Each wall is flat, endless, passes through zero and stands at right angles to its row. A trip goes straight from one point to another. Which walls does it cross, in order?
In the rows, zero is written as 128.

Walls:
(1): [ 99 186]
(2): [ 47 108]
(3): [154  70]
(4): [216 141]
(5): [101 152]
(6): [108 200]
Trips:
[138 127] to [174 146] => 6
[150 148] to [ 86 199] => 5, 4, 2
[115 137] to [ 79 184] => none

Walls:
(1): [240  30 119 127 184  88 137  79 137]
(2): [ 86 168 218 134 168 160 122 110 147]
(3): [145 153 115 128 126 104 136 103 135]
Trips:
[156 157 164 119 162  93 118 157 121] to [128  41 136 129 175 164 146  52 164] => 3
[106 105 114 136 158 133  98 118 120] to [115 158 120 179 118 189  89  86 154] => 1, 3
[181 124 147 164 177 105 134 131  73] to [140 128 154 144  92 228 110 128 150] => 2, 3, 1
[ 60 133 204 221  57 120 160 181  38] to [122 128 116 159 119 121 166 205 139] => 2
[107  78  86 142 160 118  64 165  72] to [ 32  92  59 141 119 139 152 179 103] => 1
[107 114  46 115 169  45 104 177 168] to [140 170 150 130 150 163 146 197  96] => 1, 3, 2

Walls:
(1): [117 129 139  32 122 121  87  87 132 159  73 180  33  68 101 147 175 121
  93 187]
(2): [122  90 125 116 196 159  85 141 121 122 221 108 151 143 120 145 101 109
 132 116]
(3): [172  46 191 173 106 107 110 107 153 182 136  85 136 192  58 172  67 125
 139 135]
(4): [129  96 142 158 113 188 169 111 110 107 156 121 208 142 164  90 168  18
 173 115]
(5): [176 131 124  63 101 122  66 118 163 174 149 114  62  51 142 150 158 128
 170 114]
(6): [172 102 123 134 107 166 111 144 102 184 131  83 118 132  86 126 116  97
 142 116]
(7): [126 130 126 126 152 110 109 170 115 220 100 125 133 172 120 136 114 198
 100  35]
Trips:
[101 110 125  64 154  70 145 143 120 173 186 102 126 123  84 173 117 208
  48 135] to [146 134 139 176 105 109 201 160  86 158 146 133  49 176  99 104 105 165
 125 201] => 5, 6, 2, 1
[ 89 105 145 176 137 106 123  83 117 122 144 165 151 109 172 112 132 201
  93 189] to [145 122  90 123  83 126 143 119 143 109 139 126  97  57  91 168 154 131
 112 132] => 5, 6
[106 146 156 150 132  85 236  34  61 123 128 173 201 165 105  60 156  88
 162 139] to [109 189 210  92 182 100  68 102  32 139 142 170 115 113 120 181 134 175
  45 131] => 1, 7, 4, 2, 5
[126 144 102 162 127  99 146 113 107  25  93 175 115 137 119  79  78  51
 129 117] to [175 173 116 102  70  70 137 142 113 122 135 116  85 108 159 135 108 139
  83 184] => 1, 4, 5
[141  91 114 152 207 140 148 151 124 120 155 148 124  95 187 167 100 173
 161  93] to [ 71  96 151  22  93 136 116 102  43 123 165  60 110 120 115 103 119 172
 107 148] => 1, 6, 7
[202 115 125 170 104 160 148  59 146  65  92 116 138 191 147 155 182  85
 168 146] to [ 58 238  83 144  78 100 124 139 166 178 190 144  41  85 180  90 164 225
  90 199] => 6, 3, 5, 1, 4, 7

Walls:
(1): [ 75 117  68 147 144 107 127 107 125 197 132  81 164  58 111 156 160 108
 145 123 107  99 132 100 146 148  97 121 184 134  73 139 108 151 107 127
 131 113 107 120 114 111 136 111 151 144  91  87]
(2): [119 110 138 138 183 102 153 154 188 155  67 102 105  69 139 142 104 121
 173 126 148 167 126 123 161 132 160 128 176 129  92 176 139 155 126 112
 134 123 122 112 171 105 164 136 164 150 143 145]
(3): [148 118 175 129 133 117 130 133 136 138 152 146 136 154 122 140  98 133
 118 101 104  95 116 104 134  97  74  95 163 165  94 114 132 152 138 139
 146 151 124 139 127 132 126 132 120 158 142  93]
(4): [104 149 185 145 169 109 112 134 121 138 111 177  95 113 120 115 119  89
 150 116 145 115 146 127 179 129 140 145 187 155  89 144 168 152 138 170
 126 131 120 174 142 102  89  48 121 100 113 154]
Trips:
[157 115 119  83 122 148 121 103 147 120 155 145  86  87 135 131 112 134
  93 103 105  79  77 125 121 141  96 127 149 170  98 119 105 134 111  81
 115 103 135 122 116  94 115 153 181  85 129 103] to [186 108 156 102 138 171 163 143 150  10  87 169 132 148 151 149 148 116
 111 114 151 129 169 107 159  54 138  92 153 185  60 120 135 120 160 133
 110 104 124  90 109 180 188  92 185 188 139 145] => 2, 1, 4
[ 78 177 159 168  84 146 110 135 208 145 163 110 106 163 130 128 112 160
 151 165 159 172 149 110 110  74 165 143 178 120  83  87 180 115  86 113
 119 123  94 167 168 165 118 168 146 103 102 115] to [136 104 178  98 141 127 127 133  84  92 101 167  84 166 119 133 100 107
  71 130 137  96  78 148 108 113 157 106  94  85 118 111 126 132 137 103
 114 104 135  97 127  96 141 189 139 130  78 149] => 4, 2, 3
[158 116 137 132 140 125 138 138 126 134 136 113 143 101 122 134 183 146
 154 111 130 179 156 163 118 155 140  69 161 148 100 126 126 114 105 107
 161 160 135 101  71 104 177 137 161 145 153 209] to [148 126  59 169 172 197  95 122 144 158 100 168 140 112 153 107 151 140
 133 150 130 158 163 162 123 168 128 135 153  57 116 151 131 151 151 127
 128 180 129 191 121 129 136 159 131 123 124 202] => 4
[169 139 129 111 121 100 127 112 128 141 118 160 107  93 116 165 131 112
 103 157 105 179 123 110 122 109 153 119 164 167  57 134 113 126 149 147
 126 153 100  98 166 138 124 143 131 104 116 128] to [ 67 125 167  91 110 135 110 166 145 133 142 117 136  89 117 116 110  92
 140 156 148 125 102 163 116 130 134 153 163 153 118  91 102 102 138 175
 153 148  91 118  82  93 128 115 117 154 188 131] => none
[ 68 151 136  97 105 160 125 117  78 129  97  92 130 158 109 114 112 135
 142 146 191 169 103  86 102 132 150 113 113  73 129  97 122  79  91 115
 156 179 118 112  60 117 161 152 188  93 104 155] to [155 123 129 162 156 131 125 135 129 129 160 122 115 101 115 103 101 133
 122 177 120 101 122 158 115 131 144 149  61 100 156 155 131 144 182 127
 183 115 164 127 184 133 107  99 144 178 115 135] => 2
[176  78  77 139 109 168 126 167  22 125 102 129 152 136 121 122 132 159
  96 134 122 127 172 157  86 131 105 132 189 154 131 117  87 147 125 106
 170 148 118 127 144  90 179 125 116  91 171 146] to [160  91 136 167  99 143 136 134 114 106  69  90 154  88 117 120 111 122
 133 126 111 129 127 112 160  85 147 130 112 143 185  92  81 130  81  95
 121 105 132  71 162 206 164 225 153 123 165 139] => 1, 3, 2
[150 169 193  93  96 116 108  98 217 126 132 166 109  89  79 140 151 124
 141 146 146 108 170 187 113 118 142 132 141 167 146 126 180 115 132 150
  99 118 145 127  97 185 127 139 149 156 141 100] to [149 139 116 135 189 121 136 120 124 123 152 163 125 138 170  93 128  92
  88 166 155 120  87 137  90  74 144 136 150  99 127 135 111  80 117 151
 172  72 141  93 108 126  67 177 142  93 117 126] => 2, 3, 4
[101  96  95 119 188  91 140 121  81  93 135  99 115 114 154 105 138 139
 131 154 104  78  91 143  70 164 130 113 123  85 133 135  79  92  43 164
 179 170 138 102 141  94  99 135  70 160 160 131] to [115 163 170 129 119 163  97 156 131 123 115 155 106 145 105 122 106 132
 112 150 131  99 131 192 178 148 157 169 125 129 121  99 122  79 132 109
 141 141 113 169 166 141  96 132 137 151 146 122] => 1, 4
[140 145 130 101 163 145  72 151 126 108 114 131 130 108 218 168  90 101
 114 126 131 100 142 144 119  79 147 163  64 112 103 177 139  87 174 142
 175 112 160 143  71 153 101 151 102 106 121  87] to [118 132 107 122  84 115 121 149 102 123 197 115 136  88 120  94 114 193
  40 132  92 143 126  88 106  92 130 148 135 143 175 188 147 118 164 111
 124  85 141 124 162 111 154 158 132 118 176  88] => 3
[ 90 127 114 146 104 104 111  87 166  77 134 111  77 152 130  97  99 138
 175 117 124 113 196 145 151 139 106 134 113 137 144 124 119 148 160 109
  70 119 122  95 100  70 131 155  99  81 113 142] to [131 153 100 127  67 143 126 152 136 137 112  70  91  81 114 129 105  89
  93  84 171 161 143  98 180 191 147 149 111 178 119 139 128 104  87 111
 127 141 137  91 171 157 120  88 131 125 107 120] => 2, 1
[110  88 114 148 178  97 117 119 138 114 156 117 146 108 139 127  82 117
 110 178  59 153 144  97 119 133  87  62 154 121 109 144 129 139 175 131
 152 167 167 104 104 122 155   7 145 136 228 126] to [121 114 115 136  89  53 145 132 129 154 126  74  88 154 171 143 153 140
  64 117 143 143 161 202 163 124  82 171 132 156  83 149 155 115 130 151
  86 110 107  99 202  91 135 127  94 132  67 111] => 3
